Each row of a before or after table is a point. The points were changed in one or more steps. Then noise was added and the rows were shuffled. The steps act on columns, c1 being the first. What was done? A step turns or swaps two columns, mirrors them in a line or flattens them onto one, adds a multiple of one to another, or multiplies or shifts one. Angles are multiples of 10 degrees, from the lower column toward the higher: turns from -170 to 170, lines from 10 to 170 but not 90. Use the fewest steps. Two steps may share a column if one is a turn and the other turns, adds or multiplies; they go together, in the order done. Otherwise the lowest column goes first.
In the rows, zero is written as 100.

Before (10 x 3):
0: 176  80 132
1:  97 131 139
2:  93 133 126
3: 169  86 133
4: 155 141 136
5:  68 153  75
6:  90  93  89
7:  67 126 127
8: 149 138  82
9: 125  66  79
After:
0:  68  68  99
1: 130 131  73
2: 121 133  83
3:  49 140  81
4: 142 125 102
5:  64  81  26
6:  69  82  33
7: 106 152 140
8:  81 142  36
9: 101  95 114
Steps: turn c1 and c3 by -140 degrees

Before:
0: 134 103  91 138 135  97
1:  93  76 110 148 143  41
2:  93 142  92 111 127  60
3: 103  48 159 172  93  88
4: 130  97  98  75  51  97
5: 100  29 100 160 146  93
6:  87 106 103 165  93  40
7:  58  54  65  94  64 152
8: 126 139 128 114 139  57
After, 9 rows:
0: 102  72  27 171 103 114
1:  86 107  99 167  86 160
2: 130  97 100  76 146 121
3: 127 146  85 114  50 126
4:  58  42 117  94 151  61
5: 131 100 108 136  68  91
6: 101  32  77 158  53  89
7:  93 139 121 111  61 129
8:  95  83  82 147  39 141
Steps: mirror c2 and c3 in the line at 10 degrees; turn c5 and c6 by -160 degrees

Before, 9 rows:
0:  78 125  92  39 129 115  68  65  77 102  49
1:  70  85 132  50 107  86  88 111 106  83 105
2: 122 115 137 110  82  93  53 162 105 137 145
3: 132  90  97 113  61 125  47 192  82  58 136
4:  98 128  91  77  76 148  88 182 128  94 130
5:  59  59 147  51  89 148  86  60 119 146  79
6: 140  98 137  90  99 170 147 190  77 118  96
7: 140  97 108 107 134 133  60 157 128 106 160
8:  99  77  68  70  92  49  59  76 168  96  26
After (9 x 11):
0: 142 100 138  87  95 171 131 191  79 117  97
1: 131  94  93 112  79 127  62 192  83  57 138
2:  68  84 133  50 110  85  90 110 107  80 105
3: 139  96 110 105 167 131  74 158 131 105 160
4:  98 129  89  79  91 147  92 181 131  95 130
5: 100  77  67  69  54  49  72  76 168  98  29
6:  58  59 149  53  77 147  88  60 119 147  80
7:  77 123  90  38 104 117  77  64  77 103  48
8: 121 114 136 111 105  94  66 162 104 137 143
Steps: add 0.5 times c11 to c5; multiply c7 by 0.7

Before (14 x 14):
0: 112  54  69 116 108  66  99 108 165  90 142  78  90 179
1:  69  95 119 116 148 112 145 132  96  82 114  99  41 126
2:  61  90  57 102  86  99  71  46 136  92  98 118  84  86
3:  78  92  91 106 140 118  94 152  82  52 115 117 133  74
4: 144  53   5  83 100  83  63  95 138  88  83 127  93 103
5: 116 127  49  86 137 126  85  38 155 103  74 128 109  96
6: 192  81  93 113  93  63  95  69  99  95  92 128  97 187
7:  95  62 126  95 158 131  92  97  93  57 116  91  97  73
8: 107  87  99 118  90 127 120 107 126  91 111 102  85  59
9:  85 139  57 126 102 115 194  38  59  98 162 102  54  61
10: 152 114  83  84  42 125 173  71  85  21  97  92  61 104
11: 140 149  96  96 130 117 115  93  25 110 112  68  88 109
12:  81  76  79 126 130 141 113  41  96 121  71  95 115 125
13:  91  86  70 105 136  30 126  87 136 117 107  83  96 108
After:
0: 142 151  99 134 129 109 111  70 168 112 117 110 107 109
1:  79  82  81  92 130 115 126  44  80 121  76 127 132 124
2:  58  89  56  83  87 102  70  67  50  92  89  99 103  86
3:  68  96 120  96 151 104 138 131 115  84 130 117  64 128
4:  79  91  90  82 139 107  88 142 131  53 110  98 151  71
5: 111  87 100  91  89 106 116 118  78  90 117 116 109  62
6: 118 125  46  76 136 110  88  61  29  99  67  79 129  98
7:  92  64 124 113 160 114  87  94 106  59 114  98 117  69
8:  86 138  61  92 101 105 169  29 123  99 191 123  73  59
9: 156 115  77 112  40 108 167  65 103  18 122  88  79 105
10:  88  83  69 113 139  72 117  98  60 117 116 111 118 106
11: 108  58  72 116 108  87  78 131  42  91 140 120 111 179
12: 192  84  91  70  93  83  97  71  85  93  92  99 119 183
13: 145  53   5  87  99  98  72 109  62  90  68  75 116 105
Steps: turn c4 and c12 by 110 degrees; multiply c6 by 0.4; turn c7 and c11 by 20 degrees; mirror c8 and c9 in the line at 10 degrees; shift c13 by 20
